Each wall is flat, endless, passes through zero and stands at right angles to its row. A trip goes straight from one point to another. Which walls does it cross, in order?

Walls:
(1): [ 3.1 -9.9 -1.0]
(2): [ 5.7 -2.1 -2.0]
(3): [5.0 5.5 3.0]
(4): [-4.5 -1.8  2.9]
Trips:
[-4.5  6.5 -6.1] to [ 0.2 -2.7  5.7] => 4, 3, 1
[-2.2 -2.8  1.5] to [-3.0 -1.4 -0.8] => none
[-1.2 -1.5 -0.7] to [ 5.0 -0.9  1.0] => 2, 4, 3
[ 4.7 -5.3 -0.4] to [-2.2  0.6 -1.1] => 4, 2, 1
[-1.1  1.2  0.8] to [3.3 3.8 0.7] => 4, 2
[-3.3  0.2 -0.4] to [-4.1 -0.1  0.8] => none

Walls:
(1): [ 2.6 -3.1 -7.0 -6.6  0.3 -5.8 -0.6 -1.6  1.1 -3.1  2.4 -4.4]
(2): [-0.5  7.1 -3.0 -2.0  2.1  0.1 -1.8  5.0 -1.8 -3.7  9.7  4.5]
(3): [ 0.3  4.6 -5.5 -0.8 -3.8  0.6  3.4 -0.4 -2.0  2.1 -3.7  1.4]
(4): [ 1.3  2.7  0.4  1.5  1.9  1.4 -0.9  1.6  2.3 -0.7 -5.2  0.0]
(5): [-0.7  2.7 -5.4  1.0  1.0  3.0  1.1  6.1 -4.3  3.6 -1.2  3.0]
Trips:
[-1.5 -1.6  1.7 -4.4 -3.4  0.1 -0.8  0.3  2.4  2.4  1.2 -2.4] to [ 0.1 -2.7  5.9 -2.2  3.5 -0.9  0.1  4.2 -0.5  0.7  5.7 -5.7] => 2
[ 1.4 -8.6 -4.4  3.1  5.0  0.6  5.1 -2.5  1.5  4.4  7.4 -1.0] to [ 1.2  2.6  0.0  3.5  0.4  3.2  1.7 -5.1  7.9 -5.1  4.5 -3.6] => 2, 4
[ 0.3 -0.4 -2.2  2.6 -5.2  1.1  0.0  0.2  2.8 -2.0  4.1  1.4] to [ 1.8 -2.1 -2.9 -3.0 -6.0 -6.4 -0.1  3.9  0.2 -1.2  0.0 -0.8] => none
[ 2.2 -1.4  5.7  0.8 -1.2  3.5  2.4 -2.4  0.2  0.1  1.0  3.3] to [-3.2 -4.0  5.3 -1.9 -2.7 -3.7 -3.2 -1.1  0.9  0.2 -0.9  3.5] => none
[ 3.4  0.1  0.6 -8.3 -1.9 -1.7 -2.2  0.8  0.9  4.1  1.1  1.3] to [-2.9 -7.6 -2.5  0.7 -1.4  1.2 -1.6  1.2 -2.1  3.2 -0.8 -0.7] => 5, 2, 3

Walls:
(1): [-1.4  0.7 -2.2 -4.9  0.6 -4.0  2.5 -0.4  4.9  0.1 -2.8  4.8 -5.2  3.0
  4.2  0.5 -1.2 -0.2  3.5 -1.5 -2.4 -4.4  1.6  2.7  2.6 -1.8 -4.7 -5.8
  0.4 -0.9 -3.6 -2.3  2.6 -4.3  5.6 -0.4  4.5  5.3  1.8  4.4 -3.5  6.5
  4.1 -3.6  2.9  6.9 -0.1  1.6]
(2): [-1.0 -0.5  4.9  2.2 -5.4 -0.4 -2.3  0.1 -1.2 -2.6  0.1 -2.0  4.9  2.6
 -3.9 -1.5 -0.5  0.3 -2.5  0.4 -0.7 -5.8  5.6 -5.3  0.0  0.5 -0.4  0.1
  3.7  2.5 -4.2 -1.3  0.5  4.7  5.6 -2.0 -1.4  0.2  0.7 -1.3  3.5  3.3
 -1.0  0.7  1.1  3.3  1.1  3.6]
(3): [ 0.3 -1.6 -1.1  2.8  0.3 -0.4 -0.2 -1.0 -0.1  2.6 -3.1  0.3  4.1 -1.1
  0.9  0.0 -5.3 -5.8 -1.3  8.1 -4.2 -1.1  0.3  2.2  3.6 -1.6  1.0  1.6
  9.1 -0.2 -2.6 -2.2 -3.4 -6.0  1.8  1.6 -0.8  6.6 -0.5 -6.5  6.5  0.8
  2.6  0.4 -0.7  6.3 -0.4  6.8]
(4): [ 3.2  0.8 -2.5 -4.6 -1.6 -8.2 -3.0  1.7  2.7 -5.8  2.8 -4.9  0.7  4.1
  2.3  2.7 -4.3 -0.6 -0.2 -3.6  0.6 -4.0 -1.5 -2.4  2.3 -1.3  4.2  2.4
 -1.1 -1.1  3.4 -0.7  0.0 -0.4 -1.6 -0.6  1.6 -5.2 -4.2 -2.1  4.7  2.9
 -2.2  1.5 -3.4  1.8  0.1  3.0]
(5): [ 1.6  0.1  4.8 -2.9  0.8  2.8 -2.7  2.1  5.5 -0.5  2.2 -0.2  0.0 -2.2
 -0.9  1.8  1.7 -2.7  2.8  0.9  0.6  0.1 -1.1  1.2 -1.5  0.6 -4.2 -0.2
  5.5 -0.3 -0.5  0.4  0.1 -0.4 -9.5  5.5 -3.6  7.2  8.4 -4.0 -0.1 -2.5
 -4.4 -4.4  1.9 -0.3  1.9 -0.5]
(6): [ 2.8 -2.6  3.3 -2.2 -4.7 -4.9  3.3 -5.2 -2.4 -0.7  0.7  3.7  4.9 -3.3
  0.4 -2.7  2.4 -3.6  0.0 -3.8 -2.8 -0.1  4.1  0.8 -4.1  1.6  0.7  6.8
  4.1 -0.8  0.7  0.5 -1.9  0.6  6.5 -2.0  1.3  3.2  3.6  4.9  1.8  5.8
 -6.6  2.6 -3.9 -3.2  4.2 -4.9]
(7): [ 3.3  1.1  0.0 -3.4  0.4  2.5 -1.8  1.2  4.3  0.1 -5.4 -5.2  0.0  3.6
  5.4 -2.2 -6.2  1.3  0.6 -1.4 -4.5  2.8  1.0 -4.3  2.5  4.2  6.0  3.1
  5.6  3.2 -4.5 -1.7  4.4 -4.2  0.4  4.1 -2.0  0.6 -2.8  2.4  1.1 -1.6
  6.1  2.4 -0.4 -1.8  2.1  2.4]
(8): [ 2.6  4.6  3.4  0.5 -1.4 -4.3 -0.7 -4.5  1.5 -3.0  2.1 -4.7 -4.5 -3.9
 -4.3 -0.5  3.6  0.9 -3.2  2.1 -2.3 -2.3  2.6  0.0  5.3  1.7 -3.1 -2.9
 -1.7  3.1 -0.9  5.2 -1.0  3.4  2.1 -3.3 -6.7  3.1  3.7 -4.2 -2.0 13.4
 -1.8 -0.7 -3.4 -6.5 -2.3  2.5]
Trips:
[-1.9 -0.5 -0.6 -4.3 -1.0  5.8 -0.2 -1.8 -1.0  0.5 -3.1 -2.2  2.0  4.9
 -0.1 -4.2 -2.5  4.1 -2.9  2.9 -0.1  3.6 -5.4 -0.5  0.4 -0.1  5.7  3.8
  4.8  1.6 -0.5 -1.4 -3.9 -2.0  5.2 -4.1 -2.5 -0.6  0.2 -1.1  1.0  4.3
 -0.8  1.8 -2.5 -3.3  0.6 -1.8] to [ 0.4 -7.9  2.5  1.2  5.6 -3.7  2.7 -0.3 -1.7  1.5 -1.7 -4.9 -1.1  0.1
 -2.5  0.3 -1.8  5.3  2.1 -0.4 -0.4 -1.9 -0.1 -4.1 -0.8 -3.3  5.7  6.6
 -3.4 -1.2 -0.5 -3.0 -2.4  0.0  6.1 -6.6 -2.6 -3.7  0.5  1.9 -0.3  1.3
 -3.6 -4.2 -1.3  2.0  1.5 -4.1] => 3, 8, 7
[ 1.8  2.1  2.3 -0.3  0.0  1.1 -2.1  0.8  6.3  2.3 -3.2 -3.7  0.1 -4.5
  0.4 -6.5  3.4 -6.6  9.6 -3.8 -2.2 -4.0  1.5  7.1 -2.2  7.6 -0.5  1.1
  0.6  6.6  0.9  2.8  3.8  1.1  2.3  9.1 -3.2  7.0  3.7  5.1 -2.3  7.7
 -1.2 -1.6  0.8  1.3  0.5  1.0] to [-0.4  2.8 -2.1 -3.3 -0.7 -2.4  4.1  0.3  0.9 -3.8 -0.1 -0.2 -0.8 -2.8
  1.9 -0.8 -4.6  4.6  4.0  5.3 -0.8  1.5 -1.7 -0.6  1.7 -2.3 -3.4  3.4
 -1.5  1.6  3.4 -6.2 -2.5 -3.2  0.8 -1.8 -0.8 -1.3 -4.2 -1.0  2.4 -1.0
  1.0  2.3 -1.0 -3.3  2.7 -7.8] => 2, 3, 4, 5, 8, 1

Walls:
(1): [ 1.9 -1.9  5.0 -4.0 -1.7  6.4 -2.4  2.8 -0.5 -5.0  3.1  3.6  0.3  5.9
  2.2 -0.9  6.8 -2.5  0.3 -0.1  0.6 -1.8  0.3  4.6 -7.4 -2.3 -0.2  0.3
  3.9  1.7  0.8  1.1 -5.6  0.6  2.2 -1.0  6.7 -2.4  2.3 -0.6 -4.3 -2.0
  3.1  5.3  5.1 -4.2 -1.3  4.2]
(2): [ 0.4 -5.3 -3.4  3.0 -0.3 -1.9 -3.1  6.9  0.0 -5.6 -3.6 -1.1  0.9 -0.4
 -2.3  3.6 -1.3 -0.6  1.5 -2.3 -0.8 -0.3  0.2  1.3  2.5 -3.1 -2.9  2.1
  6.2 -3.3  6.0  1.2 -0.5  7.7 -1.8 -1.6  3.3 -2.1 -4.5 -1.1 -0.1  5.1
  2.8 -0.7  0.8 -2.5  4.4  0.2]
(3): [ 1.3  5.6 -1.1 -2.4  4.6 -1.9  2.4 -4.5  2.6  0.2 -0.9 -1.1 -1.5 -1.5
 -2.1  3.3 -0.2 -1.2 -3.5  2.3  0.7 -5.6 -8.8  4.0 -1.7 -5.3  0.1  1.4
  3.3  1.3 -1.6 -0.9  1.5 -2.1  3.1 -3.9 -0.1 -5.6 -6.0  0.8 -1.4 -2.1
 -3.6 -1.5  2.2 -1.4  3.8 -2.7]
(4): [-3.0  3.8 -2.8  1.0 -1.9 -2.7 -4.1  5.6 -6.3  4.8  2.8 -0.8  1.8 -0.2
  3.3 -5.3 -2.2 -0.9 -7.2  5.9 -1.8  5.3 -1.1 -3.8  1.2 -1.7  0.4 -1.9
  2.2  3.6 -3.0  1.5 -2.0 -1.5 -5.7 -0.1 -3.4 -0.6 -1.8  0.4 -2.1  1.6
 -0.2  1.5 -2.2 -0.9 -0.1 -0.4]
(5): [-3.8  1.8  4.0  5.1 -0.7  1.1 -1.6  0.6 -0.6 -2.4  3.8 -1.0  3.2  2.7
  1.1 -1.8 -3.3  0.4 -1.6  1.5 -2.2 -6.7 -2.8 -6.2  4.6  0.3 -2.2 -5.4
 -1.4 -4.1  2.2 -1.8  1.5 -1.1 -3.8 -4.5 -1.6 -1.6 -3.5  2.7  1.3  1.3
 -1.7 -1.5  4.4 -1.6  3.0 -2.6]
(6): [ 1.3  0.8 -0.2  1.7 -1.5 -4.4  1.2 -0.8 -1.9 -4.5 -1.6  2.3 -3.2  3.5
  1.3  2.3  3.9 -0.3  2.9  2.3  2.3  3.5  5.6 -5.7 -0.7 -4.3  0.7 -1.9
  2.1  5.3 -3.9 -6.9 -0.3  0.6  0.8  4.2 -0.9 -1.8 -3.5 -4.3 -3.1  1.1
 -2.7 -1.1 -0.8 -3.0 -1.2 -0.3]
(7): [  6.5   3.1   0.3   0.5   2.8   0.3   0.6  -0.7   3.2   4.6  -4.4   2.2
  -1.5  -2.1  -3.6  -1.3   3.6   1.3   2.3  -8.2   7.1   0.8   0.2   4.2
  -2.8  -4.1  -2.6  -1.2   1.6  -3.5  -3.4   1.9  -1.0   2.7  -2.6   1.9
   1.7   0.7  -6.1 -11.9  -2.9   5.9   3.8  -1.3  -0.7  -4.0   0.3  -3.0]
(8): [ 3.5  0.5  1.9  0.6  4.9 -0.8 -0.4  2.4  0.9  1.6  2.6 -2.4  2.9  0.7
  1.5 -0.8 -5.8 -3.1 -3.7 -2.1  4.2  0.2  0.7 -2.6  4.0 -4.9 -0.7  3.1
 -3.2  6.9 -1.8 -2.2 -1.6  3.6  0.6  3.6 -3.4 -1.4 -1.4 -4.0 -0.8  0.0
  3.0 -1.5 -3.6 -0.9  2.2  1.4]
(9): [ 6.7  3.0  0.9  7.6  0.8 -0.6  2.8  0.7  2.9  2.6  4.7  2.3 -3.5  2.9
 -2.0  2.7 -0.7 -3.5 -2.1  6.3 -1.3  2.9 -2.9  0.1  7.8 -3.1  1.7 -1.1
  3.7  4.0 -8.9 -4.7 -0.5 -0.1  0.7 -1.2  2.4  0.2 -5.2 -6.5  6.8 -1.8
 -0.9  6.3  0.1 -2.9 -5.9 -3.1]
Trips:
[-1.1  8.2 -8.7  0.5  1.2  4.5  1.7  7.4 -2.6  1.0 -2.9  0.9  1.7 -2.7
  2.7  3.2  1.9 -0.7 -3.5  1.4 -0.5  4.5 -3.3  0.6  6.3  0.3  6.3 -1.2
  3.7  2.7  1.5  1.1 -3.3  1.3  0.7 -2.7 -1.0  0.8  2.3 -2.5 -0.9  6.4
  3.5 -3.0 -5.8  0.8 -0.7 -1.8] to [-0.1 -3.4  1.2 -2.0 -3.8 -4.8  0.3  0.5  4.5  0.5 -6.0 -1.0 -1.7 -0.3
 -1.1  2.4  2.4  0.8 -3.4 -0.8  0.5  3.4 -5.4 -3.5 -4.4  0.2 -4.2  0.8
  3.2  0.2 -1.8  8.8 -2.4 -1.4  6.8 -0.6  1.7 -1.1  8.1  1.4 -6.5 -2.6
  2.8 -3.4 -0.1  6.7  4.5 -1.6] => 3, 9, 8, 1, 7, 4
[ 5.6 -5.5  4.3 -0.6 -1.1 -1.6 -1.7  0.8 -0.3  5.4  2.1 -1.5 -1.9 -0.6
  2.2  4.6  0.3 -2.4 -5.4  3.5  1.5 -0.9 -1.5  5.5 -3.6  0.9 -7.1 -0.5
  2.3 -3.3  0.5 -2.5 -7.1  2.7 -1.8  0.0  2.2  3.1  5.9  1.1 -7.7 -3.6
 -2.2 -3.4  3.2  1.6  4.4 -1.4] to [ 0.2 -2.7  0.5 10.5  1.2 -1.3  1.7  0.4 -1.4  1.7 -5.4  1.5 -2.5  0.0
  3.2  1.2 -1.6  9.8 -2.2  0.0  4.1 -2.0 -1.6  1.6  2.2  3.0 -0.2 -6.1
 -1.7 -1.5 -0.7  0.1 -4.8 -1.5  3.6 -3.7 -1.5 -2.6 -5.1  3.8 -1.5 -4.4
 -6.1 -4.4 -5.8  2.3  6.7  7.3] => 7, 5, 1, 6

Walls:
(1): [-1.4 -1.7  1.9 -7.3  0.0  2.2 -4.3 -4.9  3.0  1.6 -0.7  3.0  5.8 -2.9
 -0.2 -1.5  1.2  6.1  3.9 -0.3 -1.5 -0.4  3.2 -3.9 -3.1 -3.6 -1.3 -0.6
 -1.7  2.2  3.1  4.1 -2.1  0.2 -4.9  4.6 -2.3 -0.4 -3.6 -0.8  5.5 -5.1
  1.5 -0.3  0.4 -1.1  1.7 -4.1]
(2): [-0.6  0.2 -3.9 -0.6  1.9 -0.7  2.3  1.0 -0.8  3.0 -5.1  3.8 -1.2 -3.1
  3.8  0.6  5.9  2.7 -5.5  0.3  1.3 -1.2 -2.1 -7.8  0.5  2.0 -0.3  2.3
 -2.8  3.5  2.7 -1.9  2.8 -2.2  3.2  2.0 -4.7  0.7  2.2 -4.0 -1.7  0.9
 -0.2 -0.7  0.2 -2.9  1.5  3.2]
(3): [-4.8  3.3  4.2 -2.4  0.5  1.7  1.0  3.1 -2.7  0.5  0.9  2.3  3.4 -4.3
  1.9  0.4  7.1 -2.5  1.9  1.6  2.6 -3.4 -0.2 -1.9  2.8 -1.4  3.8  1.2
  1.3  1.0  2.9  0.8 -4.1  4.2 -0.2 -0.1 -0.8  3.3  0.5  4.6 -2.3  5.5
  2.3  0.8  0.6 -1.2  3.2  0.5]
(4): [ 3.2  0.4  1.2 -3.0 -3.4 -2.3  5.5  3.1 -2.7  2.1 -5.7  1.3 -1.2 -0.2
  2.5 -1.3 -0.3 -1.2  5.9 -4.9  2.2 -7.6 -2.5  1.4 -2.8  3.1 -1.3  4.5
  3.9  4.3 -0.3  1.6  5.6 -4.6 -1.5  0.1  2.1 -0.6  3.6  4.5  1.1 -5.9
 -1.3  8.9 -1.2  8.0  2.0  1.2]
(5): [-0.3 -2.2  0.0 -2.9 -1.9  4.0 -7.0  0.4  4.4  2.9  3.6  1.1 -3.7 -3.6
 -1.5  0.4 -2.8  8.0  0.6 -5.4 -0.4 -2.4 -0.5  0.3  4.0  2.3 -5.9  2.0
 -4.0  1.4 -1.3 -1.4 -3.3 -3.1 -3.7 -6.2 -4.3 -4.5 -3.5  1.0 -2.3 -1.7
 -3.3  2.3 -4.3  0.7  8.0  2.6]
(6): [-3.0 -2.8 -1.8  5.6  4.4 -4.4 -7.4 -3.7  7.3  2.5  2.5 -0.6 -5.3  1.0
  0.8  0.6 -2.0  1.7  2.1 -4.0  6.5 -1.6  5.5 -1.3 -1.3 -1.7 -6.9  0.5
  3.7  2.3  0.3  2.0  0.0 -3.9 -7.7 -1.6  2.4  1.2  0.1  1.2 -5.4  2.3
  0.0 -6.1 -4.4  5.9  0.7 -5.4]
(7): [-0.3 -0.4 -2.6  2.0 -2.0  1.1 -1.3 -6.1  4.4  2.1 -0.5 -2.2  5.5 -2.6
 -6.0  3.9  3.6  1.5  2.0  0.1  1.1 -0.4 -2.7 -6.2  6.1  3.9  3.1 -0.7
 -3.1 -1.1  0.5 -7.5 -3.5 -3.1  0.3  3.1 -1.1 -6.4 -0.3  0.6  0.5 -2.8
  1.5 -4.9  1.6  1.4  3.8 -1.2]
(8): [-2.3 -1.0 -2.8 -0.9  3.0  3.7  3.1  5.8 -1.8  3.2  0.9  2.8  1.6  3.5
  0.6  5.0  5.1 -3.8  3.3  0.1  5.2  7.5  2.5  0.8 -3.8  5.2  1.7  0.5
  4.4 -2.2  1.4 -0.4  0.8 -1.4 -0.4  0.1  1.5  1.2 -1.2 -2.0 -2.5 -1.8
  3.7 -1.1  2.6  1.7  0.6 -1.1]
(9): [ 6.9  3.1  6.7 -6.6 -0.6  2.3  2.8  3.6 -2.4 -4.9 -0.9  2.4 -2.1 -0.8
 -5.8 -2.8 -0.1 -0.1  0.0  2.4 -0.6 -1.5 -3.7  5.1 -7.5 -7.8 -6.1  0.2
  1.9 -1.8  2.1  0.5  1.0  0.0 -7.1  3.7  5.2 -1.6 -5.8 -3.0 -6.4  2.2
  3.3 -0.3  0.5 -3.9  0.0 -3.1]
(10): [-4.0 -1.4  1.3 -6.1 -0.2 -5.7 -0.4  2.3 -2.4 -0.6 -5.5  0.1  3.8 -0.2
  4.2  6.5 -3.2  0.5  1.9 -1.6  2.5  2.7 -2.3 -1.4  1.3  0.1 -2.1  0.6
 -6.8  1.0 -1.6 -0.2 -4.7 -0.8 -1.0  1.6  1.5  5.6  1.9  2.2  4.7 -2.9
  5.8  4.2  0.7  0.7  3.6  1.0]
(11): [ 3.5 -1.9 -0.6 -2.6 -1.1 -1.3  1.0  0.8 -0.9  1.4 -1.4 -3.1 -7.5  3.7
  2.7  0.9 -4.3  1.6 -3.7  1.5  0.7 -2.1  1.4  0.0 -4.9 -1.6 -0.4 -2.3
 -0.2 -2.3  5.7  0.6 -2.4 -3.9 -1.1  1.6 -2.0 -1.3 -0.5 -1.4 -0.1 -4.0
  1.0 -3.4  4.3 -4.7  5.0 -5.7]
(12): [-4.6  0.3  2.2  1.0 -0.9  0.4 -2.2 -2.0  6.2  3.0  0.1  4.7 -1.0 -2.4
 -1.8 -0.8 -7.8 -0.2 -0.8 -1.8  5.5  1.9 -5.6 -6.0  0.8  0.3 -2.6 -1.6
 -1.8  0.1 -3.8 -0.1 -1.9 -0.7 -2.7 -5.5  1.6  1.5  1.1  1.5  6.7 -1.8
 -1.6  0.5 -4.1 -8.4 -0.1 -1.4]
Trips:
[ 5.8 -0.7  1.9 -4.5 -0.1  3.7 -2.2  1.9  0.9  0.4  6.5  1.3  1.6  1.9
 -3.4  3.8 -1.3 -1.7  0.4 -6.3  3.0 -0.5  2.1  3.8 -1.4 -4.8 -2.7 -1.4
  2.0  0.2  2.8 -9.5 -1.3  3.0  0.0 -2.3 -0.8  0.1 -6.0  7.4 -2.9 -0.4
 -7.5 -1.1 -3.0 -2.0 -3.5  1.1] to [-2.5 -2.7  1.4 -1.6  3.7 -3.1 -1.5 -5.9  0.4  2.7 -1.1 -1.7 -0.8 -2.9
  1.0  4.7  5.2  1.7 -5.1 -4.8 -3.3 -4.7  3.3  0.2 -0.2 -1.5 -1.0 -2.3
  0.2 -1.2 -7.0  4.4  0.9 -2.0 -4.0  1.8  1.8 -1.4 -1.7 -1.7 -4.4  1.8
 -1.0 -4.8  5.1  0.6  4.2  5.9] => 8, 12, 1, 7, 11, 2, 9
[-6.4 -3.2 -0.6 -0.4  2.1  2.9 -5.2 -2.5 -0.7 -5.0 -2.6 -3.8 -4.0 -3.8
  6.6 -1.5 -2.9  2.2 -0.6 -2.8  1.6 -5.6  1.7  5.7  5.8 -1.3 -2.4  3.9
 -2.0  6.1 -2.4  2.3 -2.8 -0.7 -1.9 -1.2 -4.0  1.0  0.9  4.4 -6.1 -3.5
 -3.7 -5.3  3.0  1.3 -0.9 -2.4] to [ 5.3 -2.6 -3.1  0.8  0.8  2.0 -3.3  1.9 -5.9 -0.7 -7.5 -3.4  0.5  2.5
 -1.1  2.6  1.0  1.6  3.8 -0.4 -1.5 -0.4  1.9 -5.6 -1.4  1.7 -0.9  0.8
 -6.7  3.6 -3.5 -2.5 -2.3  5.1 -2.9  1.6  3.5 -3.0 -3.4  0.1 -5.5 -5.7
  2.0  2.4 -0.2 -2.3 -0.6  2.4] => 2, 3, 7, 9, 6, 8
[ 3.6  1.4  1.1 -1.8  1.8 -2.0 -2.7  0.1 -1.5  4.6 -7.4 -0.2 -0.7  3.2
 -2.4  1.8 -3.1  3.2 -0.8  1.1 -4.7 -2.0 -6.1 -3.0  4.2 -4.1  3.7  3.1
 -0.1  3.7 -4.1 -7.1  0.3 -2.5  0.6 -5.5  5.4 -3.1 -1.8 -4.5  2.4  1.6
 -2.7 -0.1  4.5  0.6 -0.6  4.2] to [ 7.9 -5.9  6.2 -4.2 -1.5  0.0  2.4  8.4 -7.6 -2.3 -0.3  0.8 -8.6 -0.4
 -0.5  4.7 -4.9  2.6  3.5  3.2 -0.2 -3.1 -1.9 -4.3 -1.4  2.0  3.4  3.0
  0.3  2.0 -2.0  7.9 -1.0  1.6 -0.8 -3.7 -1.9 -6.8  2.7  1.7  0.6 -2.8
 -1.4  4.7 -6.3  7.3 -1.3  1.8] => 11, 7, 12, 2
[-2.2 -2.8 -1.2 -1.6  1.3 -1.5  1.0  2.5  2.8  3.0  1.7  3.0 -0.9 -0.3
 -4.8  3.8 -1.2 -3.0  1.0  1.2  4.3  2.5 -2.7 -0.5  5.0 -2.2 -6.9  1.7
 -0.3 -0.7  3.3 -6.5  0.2  4.0 -4.4  4.5 -3.7  2.1 -0.5  5.2  4.6 -0.3
 -2.4  1.5 -0.3  7.9 -4.3  2.6] to [ 5.1 -3.8  2.4 -0.8  1.4 -1.5 -0.8  0.2 -0.1  5.8 -1.4 -3.6 -1.0  6.6
 -2.8 -6.5  0.4 -2.9  4.4  4.5  3.6 -3.3  3.0  0.2  3.3  2.1 -3.3  3.6
 -3.4  2.9 -1.7 -2.1 -3.7 -1.7  2.5 -2.4 -2.8 -1.2  7.1 -8.1  1.7  3.8
  2.4 -1.2 -1.7 -3.1  2.5 -2.8] => 1, 3, 2, 8, 11, 4, 10
[ 1.1  0.7  4.6 -0.2 -2.3  0.2  2.8  2.6 -1.2 -3.0 -3.9  4.3  2.3  8.5
  2.6 -0.6  1.6  1.2  2.7  2.3 -2.2 -1.9  3.1  1.2  4.0 -3.7  3.8  4.0
 -2.9  2.3  0.7 -0.4  0.0  3.1 -6.9  1.8 -2.2  3.3 -1.3 -4.3 -1.6 -1.5
  2.6  4.8 -3.8  0.8 -2.8  1.1] to [ 5.7  5.4 -0.1 -2.6 -2.5 -1.1  0.2 -1.4 -3.3  3.3  0.5  0.8 -3.3 -0.9
 -2.1  1.8  4.4 -2.2 -0.8 -1.6 -4.8 -1.5  4.4  2.1 -8.4  0.6  1.5  5.0
 -2.3 -0.8  0.1 -0.1  4.7  0.2  0.3  3.4 -4.2 -2.0 -3.5  2.1  1.0 -1.9
 -3.0  4.7  3.6  6.2  5.9  2.3] => 8, 2, 11, 10, 5, 3
